Rows are points. To make a cloud, some directions were put in groups of two or more. Within a group, all points are equally far from the middle, so they leave a hole (a ring in 2 directions, a hollow ball in 3). The other directions are filled evenly. Then the cloud was stretched, turned, moved and blurred a little. Count the holes, and give their numbers of directions, smallest first.

Cloud, 20 rows:
[[-10  10  86]
 [ 31 -32  -2]
 [-21  63  70]
 [ 38   9  12]
 [-28  37  38]
 [  8  14  -8]
 [-26  25   0]
 [  5  -4  31]
 [ 10 -19  27]
 [ 10  52  83]
 [ -6  -6 -22]
 [ 39  22 -56]
 [-10  32  -8]
 [ 31  66  27]
 [ 42 -23 -43]
 [ 10 -29 -18]
 [-47   0  23]
 [ 14  18 -52]
 [-37  25 -15]
 [ 74  -9   2]]
Holes: 0

Cloud:
[[  6  48 -11  -9  42 -18]
 [-22 -28 -19 -56  13  37]
 [ 14  28  35 -41  10 -19]
 [-70 -20 -18 -80  44  -1]
 [ 63 -11 -46 -13 -12 -17]
 [-24 -37  -1 -21   7 -36]
 [  5 -49 -69 -39 -43 -23]
 [ 11  17 -18  -1  41  10]
 [  0  -7 -28  38  43   0]
 [ 15  19  11  -2  16 -56]
 [  8 -44  -9  -5  72  -7]
 [ 37 -27  64 -38   5  27]
 [-49 -20   0   2 -70 -34]
 [-10  -8   1  60  13  31]
 [-54 -12 -15 -48  68 -17]
 [ 48 -39 -65  45  19 -22]
 [-22  -7  11  65  39 -23]
 [-34 -38 -30  18  37 -65]
 [-51 -17 -60  -8  -7 -29]
 [-16   6  31  65  56 -22]
 [ 33   0   8 -61  18 -64]
 [-60  31  21 -11  37 -19]
 [ 19 -30  63 -29  51 -11]
 [ -2   7  40 -18 -50 -25]
 [ -1 -18 -37  13  56 -49]
 [-18  30 -41 -15  21   2]
 [ 45 -31  28  60 -28 -19]
 [-27   0  16  29  -2   7]
 [ -5   5  21   8  17 -21]
 [-55   5 -39   5 -14 -17]
 [  5   8 -40  44 -10   1]
 [-28 -18 -28 -31  22  43]
 [-36   1 -26   7  69 -62]
 [ -8 -41   8   8  69 -48]
 [-26 -26   8  -2   0   0]
 [ 81 -28 -30  42  20  21]
 [ 12 -48  -6   5  -4 -40]
 [ 30 -24 -35  46   3  18]
 [ 40   9  -9 -40   3 -27]
 [ 41  53  23 -26  52 -20]
 [ -2 -54  11  16 -49  16]
 [  3 -74 -46  40 -21  25]
 [ 70  13   1 -33  48  -2]
 [  3 -32  20  16  11 -42]
 [-22 -65 -58  36   9  39]
 [ 49 -86 -48 -17 -66  34]
 [ 43 -47  -7  34  54 -47]
 [-30 -17   3 -15  40  30]
 [ 10   1  10 -19 -19 -60]
 [-44 -11   2 -31  11  58]
 [-51 -21  16 -38  42 -12]
 [ -2 -27  13  16  12  74]]
Holes: 0

Cloud:
[[ -47   -6  -47   27  -21  -33   30   46]
 [   3  -70   15  -32  -11  -51  -14   17]
 [   4   -6   35    9  -11  -39  -21  -47]
 [ -76  -23   -5  -67  -36   12   -2   -8]
 [ -18   17  -23  -24   32   -9   51  -18]
 [  20   58  -18    1   39  -17    0  -26]
 [  -8  -25   27   58  -64  -46    7   50]
 [ -68  -10   23  -12  -43  -16  -41   13]
 [   9    1    0   29   -9  -61   16  -32]
 [   5   38   28   18  -42   18  -52  -35]
 [ -56   43   31   48  -79    4  -20  -61]
 [ -17    7  -25  -35  -15   15   54  -49]
 [  62   41   19  -31   12  -41  -38  -10]
 [ -26    3   12  -12   23   80  -11  -35]
 [ -82   21   16   46   -2  -22  -11   -4]
 [ -81  -16  -22    9  -14    8   11   19]
 [ -63   -4   25   15  -33   45  -13  -37]
 [ -22   13  -19 -103   26   -1   14  -28]
 [ -34  -53   -5  -62   38   -7   27   59]
 [ -24   29   34   30   10  -28  -34   27]
 [ -20   53  -39  -20   -6   21   44  -45]
 [ -82   -8   -6   -8   14   -4  -14    6]
 [  21  -21  -14    9   29   26   -5  -52]
 [   6    9   27  -30  -38   19   47   24]
 [-101  -15   -3  -23  -11  -27  -29   -8]
 [   0  -40  -30  -26   53   15   -7   15]
 [ -94  -36  -11   28   -8   30   28  -14]
 [ -70  -21  -40   39   -3  -26   16   46]
 [ -27  -26  -16  -34  -40   -5  -49  -22]
 [  -6   46  -18   -5    8   19  -42    3]
 [   1   36   27  -53    3   13   25  -44]
 [ -68  -11  -22  -21  -74  -13    2   -5]
 [  45    4   40   -5   -2    8    7  -35]
 [  15  -66   17    2   47  -23  -40   19]
 [  40  -21   -7    1   51  -47   31   -3]
 [  -3   28  -20   10  -65  -36   17  -31]
 [ -23  -61   21   26   20   -9  -25   31]
 [ -37    7   30   23  -56   13   38   39]
 [  32    9    9  -16   32   36  -22  -79]
 [ -57  -22   25  -41  -63   29  -27  -15]
 [  14  -27  -38  -59   45  -54  -18   14]
 [ -57  -12  -26  -53   57  -39   23   -2]
 [ -25  -13  -20  -54  -29   16  -53    8]
 [   4  -17   34   -4  -19   -2  -33  -51]
 [  -4  -30  -10  -21  -22   27  -25  -47]
 [ -56   10  -36  -93    5   27    5  -42]
 [ -65   26    5    2   50  -46    0   -5]
 [  27   49  -15   25  -30  -16  -30  -62]
 [  11  -11  -12   -2   26  -67   32    2]
 [ -39   -6   26   12  -59  -54    7   29]
 [ -81   15  -24    6    9   57    1  -62]
 [  -9  -13  -50   14   25  -14   19  -35]
 [ -16   10  -42  -42   57  -48  -25   10]
 [ -16  -18   18  -12  -62  -15   26   50]
 [  54  -15   -4  -76   13  -10   -7  -31]
 [ -19  -23  -43  -36    2   61   34  -38]
 [ -40  -37   -5  -47  -13   21  -37   13]
 [ -26   -7   -6  -20  -48   -7   37   47]
 [  52   30    7  -50   -4  -58  -70  -33]
 [ -22   30  -25   48   81  -14   26   -3]
 [  20  -10   -3  -94  -18   -9   16   26]
 [ -57  -12    5  -51  -85  -22  -15  -10]
 [ -83   10   -8   13   14   15   32   -1]
 [  12   -9   14  -23  -30  -25   18  -31]
 [ -39  -33   14   47  -46  -39   39   35]
 [ -32   27   23  -39  -11   39   27    7]
 [  39   15  -15   -7   77  -24   21    9]
 [  -6   25   57  -25  -67    2  -34   10]
 [  15  -13  -17  -44  -62  -27   -8   30]
 [ -59   17   17  -41    0   40  -32  -37]
 [  14   13  -20  -29   74  -50   14   22]
 [ -61  -13  -13  -27  -50   -2   -9   41]
 [  66   24    4   -3  -18  -38  -20    4]
 [ -44   13   15  -72  -63  -35   -8   -3]
 [  29    0   21   26    2    3  -33  -24]
 [  -4  -62   34  -65  -28  -11    3    8]]
Holes: 1 (4)
